Each row of a before or after table is a point. One or more steps were done to the points. Then noise was added and the rows were shuffled. The steps act on how far a point lies along the listed directions, d1 being the first. Write out the steps. A step turns or swaps two directions, mirrors them in a line or flattens them onto one, adds a multiple of one to another, or multiplies one. Angles are multiples of 10 degrees, from the lower direction toward the higher: turns from -170 to 170, lines from 10 to 170 but not 90. Use the fewest steps. Two steps may share a direction if one is a turn and the other turns, adds or multiplies; they go together, in the order done. Otherwise the lowest direction goes first.
(in the rows, 128 means zero)

Directions:
(1): [ 73 106]
(2): [106 183]
Before (12 x 2)
[[201  98]
 [173 152]
 [123 169]
 [ 66  79]
 [172 157]
 [ 96  70]
 [145  76]
 [141 196]
 [128 185]
 [102  96]
 [149  95]
 [133 160]]
After (12 x 2)
[[161 109]
 [ 94 165]
 [178 155]
 [154 155]
 [ 89 106]
 [ 56 130]
 [ 77 115]
 [ 98 130]
 [189 101]
 [ 97 168]
 [143 206]
 [186  81]]
Steps: turn d1 and d2 by -100 degrees

Directions:
(1): [171 153 155  68  77 164]
(2): [ 97 212  78 118 131 132]
Before (9 x 6)
[[ 78  39 104 214 208  74]
 [ 95 204  92 135 143 134]
 [ 91 145 106 157 152 107]
 [105 182 101 108 112 127]
 [ 89  92 102 177 187  89]
 [166 106 184 115 106 152]
 [ 78 184  91 127 153 128]
 [147  91 168 159 129 124]
 [136  82 137 118 127 132]]
After (9 x 6)
[[147  79 164 122 107 125]
 [103 140  92 125 143 125]
 [157 100 179  86 102 154]
 [153 143 153  93  92 144]
 [174  91 185 108 104 153]
 [ 90 139 114 178 169 113]
 [109 179 110 155 139 124]
 [131 249  88  40  81 176]
 [146 195 120  65  97 160]]
Steps: turn d1 and d2 by -150 degrees

Directions:
(1): [161 110 168  89 108  96 166  76 175  45 110]
(2): [ 75 147  35 129  83  79 156 118 176 136 117]
(3): [134  81  74 147 145 151 120 132  81  79  36]
(4): [ 49 138 141 177 189 169 118 100 170  79 146]
Before (12 x 11)
[[ 90 153 121 156 164 181 122 131 130 118 149]
 [132 144 170 110 135 124 128 117 134 127 152]
 [ 66 171 133 131 111 127 149  77 200 144 184]
 [103 128 145 121 145 133 148 116 153 136 170]
 [ 99 144 190 121 155 111 150  99 189  64 157]
 [ 77 158 117 151 151 122 127  98 171 115 178]
 [140 102 130 151 178 185 108 158  65 132  84]
 [151 142 118 132 105 121 128 137 134 132 115]
 [148 107 109 146 148 171 107 143  89 154  81]
 [172  85 148 150 189 169 114 153  65 116  85]
 [114 141 126 121 142 141 118 138 127 119 128]
 [ 88 134  99 154 117 122 121 112 149 113 105]]
After (12 x 11)
[[151 142  70  89  68  51 160 109 150 138 130]
 [114 146 109 149 117 126 127 129 152 116 117]
 [118 147  53  76  25  46 188  71 199 138 116]
 [146 111 141  90 110 110 161 112 134 126 138]
 [192  95 151  80 106  81 155 136 108  79  74]
 [162 121 187 102 142 137 127 109 114 105 127]
 [140 130 164 153 168 195  91 148  96 180 142]
 [202  95 248 156 236 224  74 177  21 164 148]
 [175 122 220 143 198 214  87 186  41 187 152]
 [183 146 137  99 102 137 134 148 100 170 154]
 [ 89 145  39 135  69  77 139 124 152 161  96]
 [135 142 128 102 126 131 117 145 118 131 135]]
Steps: turn d1 and d3 by 60 degrees; multiply d2 by 2.5; multiply d4 by -1

Directions:
(1): [ 72 139 141 157 170 199 152 119 229 155 120 176 159  98 159 106 185  87
 129  82]
(2): [185 190 178 107 142 195  58  97  99 114 129 161 155 118  68 103 161 187
 182 108]
(3): [128 177 153 142 132 116 191  83  81 152 192 211  70 138 161 133 175 158
  81 178]
(4): [ 95 146  72  97 134  99  72  51  80 153 131 155 230 131 177 177 132  92
 129 133]
Before (9 x 20)
[[139  77  94  95  94 112  52 167 126  87  87  57 194 139  86 152  72  98
  157 119]
 [115 112 124 151 116 133 136 145 136 114 121 124 106 118 129 124 117 120
  135 127]
 [127 116 147 130 120 140 132 152 180 115 123 105 103  86  90 101 129 140
  139  86]
 [119  45  84 137  95 103 120 212 181 103  87  15 121 146 127 130  66  75
  124 112]
 [ 86 117 118 135 142 154 133 119 189 135 105 130 152  99 142 127 158  89
  133 106]
 [118 134 125 139 144 156  90  92 142 136 115 128 189 105 141 108 153 102
  134 104]
 [144  67  97 107 102  82 114 171 126 112  95  38 147 116 115 128  67 105
  138 110]
 [176 115 155 120 114 143 102 168 141  89 119  83  85 113  86  99 106 164
  160 118]
 [122  99  89 139 121 119 109 140 146 113  97  94 182 125 133 135 108 106
  126 101]]
After (9 x 20)
[[173 119 125  85 104 158   7 149 116  76  89  81 212 129  50 136  99 136
  191 104]
 [141 149 140 132 142 164  66  83 118 129 114 131 193 106 117 103 158 126
  156 103]
 [115 145 141 123 149 185  97 105 174 133 105 145 161  96 113 118 168 117
  157  99]
 [146  95 128 130 121 181  73 183 192 101  86  60 152 128  89 102 113 112
  166  78]
 [153 138 163 121 121 159 107 141 165 105 126 114 112  82  73  94 133 162
  157  82]
 [145 129 119 131 132 159  82 125 140 109  97 113 198 120 108 123 128 134
  151  90]
 [163 103 126 100 122 130  83 151 131 111  97  65 167 104  88 111  98 125
  162  90]
 [191 121 158 113 111 143  91 164 127  85 118  86  86 117  76 100 108 178
  172 120]
 [117 117 131 154 119 139 129 139 138 114 123 126 109 112 126 124 124 124
  142 121]]
Steps: turn d1 and d2 by 30 degrees; add -1 times d3 to d2

Directions:
(1): [147 210 134 113  90 169  81 142 112 119 157 156 159 169 142 110 103 182
 139 154 109 200 126 105 135  44 162 194 114 154 125  69 119 130 147 120
 115 145  44 100 237 149  99  64  64 154 194 137]
(2): [111 166 173 148 124 195 145 159 133 142 134 103 145 115 188  81  48 128
 160 159 145 122  90 155  97 134  80 135 139 134 249 150 135 114 140  52
 154 129 193 211 101  98  79  93 145 207 163  76]
Before (12 x 48)
[[140 129 108 118 122 121 112 115 121 114 132 145 118 136 105 146 155 139
  111 123 115 153 145 105 144  99 165 138 119 143  67 105 130 128 126 161
  122 130  79  83 167 150 139 127 112 108 128 154]
 [119 107 120 130 138 117 137 119 128 125 120 130 108 131 120 126 135 113
  127 129 130 124 131 137 119 151 125 117 142 131 125 141 122 121 122 129
  132 124 143 140 112 121 133 146 142 129 107 126]
 [129 123 132 134 127 126 133 128 130 135 137 125 131 127 121 135 134 140
  120 125 125 128 122 133 131 133 139 136 128 123 119 130 129 120 128 136
  129 125 122 118 129 133 132 126 133 112 126 137]
 [127 139 127 117 124 128 129 127 138 118 123 127 131 133 132 130 129 125
  125 127 136 134 134 127 130 130 126 129 119 131 115 117 129 128 116 127
  122 135 116 130 137 118 135 133 121 124 128 125]
 [125  89 114 122 138  99 129 124 133 125 112 126 109 125 104 143 156 112
  118 107 132 106 145 120 131 143 135 107 129 111  98 142 130 127 118 149
  123 129 128 109 113 121 147 148 141 103  95 137]
 [113 134 139 133 131 149 149 138 131 128 131 113 125 123 161 101  98 122
  139 136 136 114 105 145 118 145 116 127 136 122 175 143 128 128 122  95
  145 129 170 168 112 109 108 131 138 157 130 104]
 [126 108 132 142 144 123 152 122 135 129 124 115 118 111 133 131 118 106
  136 124 131  98 124 129 118 149 104 106 133 118 142 153 132 131 123 113
  142 119 169 146  96 114 135 146 153 133 109 106]
 [124 112 123 129 134 108 131 122 129 134 131 136 123 123 125 137 140 118
  135 118 133 118 126 133 134 129 135 128 127 115 112 138 136 121 126 140
  137 118 132 121 114 120 136 141 134 115 122 130]
 [135 118 115 131 132 115 114 123 129 128 131 145 124 123 127 124 130 127
  129 121 125 136 133 124 123 116 129 143 122 130 113 114 130 124 127 130
  133 130 123 126 139 134 134 124 124 119 123 133]
 [136 111 105 125 127  89 115 116 122 119 118 145 120 133  95 156 168 129
  114 107 125 139 144 113 140 125 156 121 125 138  68 108 128 134 119 165
  110 119  93  83 144 142 159 154 108  95 121 143]
 [123 116 137 134 145 137 143 130 136 143 116 121 120 112 145 126 121 119
  132 138 131 110 124 140 117 140 103 115 134 122 155 142 134 117 126 115
  132 130 160 146  93 114 122 136 152 139 127 116]
 [116 104 133 133 137 126 138 132 137 137 114 110 123 113 129 126 107 111
  128 126 136 100 121 137 119 155 117 109 128 125 152 149 127 132 131 116
  142 125 169 150  86 105 123 143 146 128 101 119]]
After (12 x 48)
[[127 130 124 117 127 121 132 125 140 118 120 126 127 131 127 135 135 120
  122 124 136 128 136 129 131 136 126 123 121 128 110 121 130 129 113 131
  122 133 121 129 129 117 139 140 125 118 120 127]
 [136 169 144 135 117 160 124 136 125 125 145 131 142 137 152 113  89 142
  148 146 121 145 117 118 118  93 120 151 125 136 159 117 127 131 138  96
  137 130 122 140 165 123 108  98 113 163 159 103]
 [144  87  82 115 132  52 109 100 120 112 113 157 110 137  64 182 210 126
   97  90 117 137 163 101 156 128 177 114 120 134   7 100 124 141 112 204
   97 118  65  44 152 154 185 175 105  54  99 169]
 [127 140 122 124 122 133 118 125 121 121 132 142 121 148 125 119 126 135
  131 139 123 154 131 127 123 116 140 145 137 142 123 117 118 122 129 126
  126 131 108 128 157 130 121 121 115 138 134 131]
 [111 171 159 138 119 187 144 154 129 132 141 109 140 128 189  77  60 136
  155 155 138 130  89 150 107 126 104 147 138 131 223 137 128 123 132  62
  153 133 176 194 127 103  80 101 129 196 161  84]
 [131 128 120 123 125 112 117 122 125 130 137 145 129 135 122 138 142 132
  134 122 126 137 129 126 138 107 149 143 122 120  99 121 133 123 130 144
  130 122 105 106 144 128 134 129 116 113 135 138]
 [135 105 110 130 136 104 118 118 130 128 127 144 119 120 119 130 141 121
  124 115 126 128 137 122 125 124 130 135 123 127 102 118 129 125 124 138
  131 128 125 121 130 134 141 134 130 110 113 138]
 [138  71  86 116 144  70 129  95 126 112 114 142  95 121  72 174 203 112
   91  97 116 121 163 105 154 138 168 103 121 129  15 124 131 133 111 198
  117 121  92  61 125 153 175 175 137  61  79 173]
 [127 160 149 131 127 169 125 143 130 142 131 128 137 128 165 108  93 143
  144 156 126 142 115 135 114 103 108 145 130 136 180 121 131 115 137  96
  133 139 136 151 136 116  98 101 126 167 165 108]
 [125 163 146 127 111 165 110 146 128 134 134 124 146 137 149 106  76 148
  141 149 127 145 113 127 118 102 131 153 121 143 171 114 122 130 146  98
  138 135 127 147 152 113  95  96 107 159 150 115]
 [130 121 129 133 127 121 132 126 129 134 137 127 130 128 117 138 140 140
  117 123 123 128 125 131 133 133 143 136 127 123 110 128 128 121 126 142
  127 126 118 112 132 134 135 129 131 105 123 141]
 [140 122 104 109 119 102  99 123 123 116 125 147 120 150  94 147 166 140
  115 111 118 145 154 100 142  97 167 140 119 124  63 105 124 132 124 167
  108 137  67  72 178 140 145 125 103  94 120 156]]
Steps: multiply d1 by -1; multiply d2 by 2
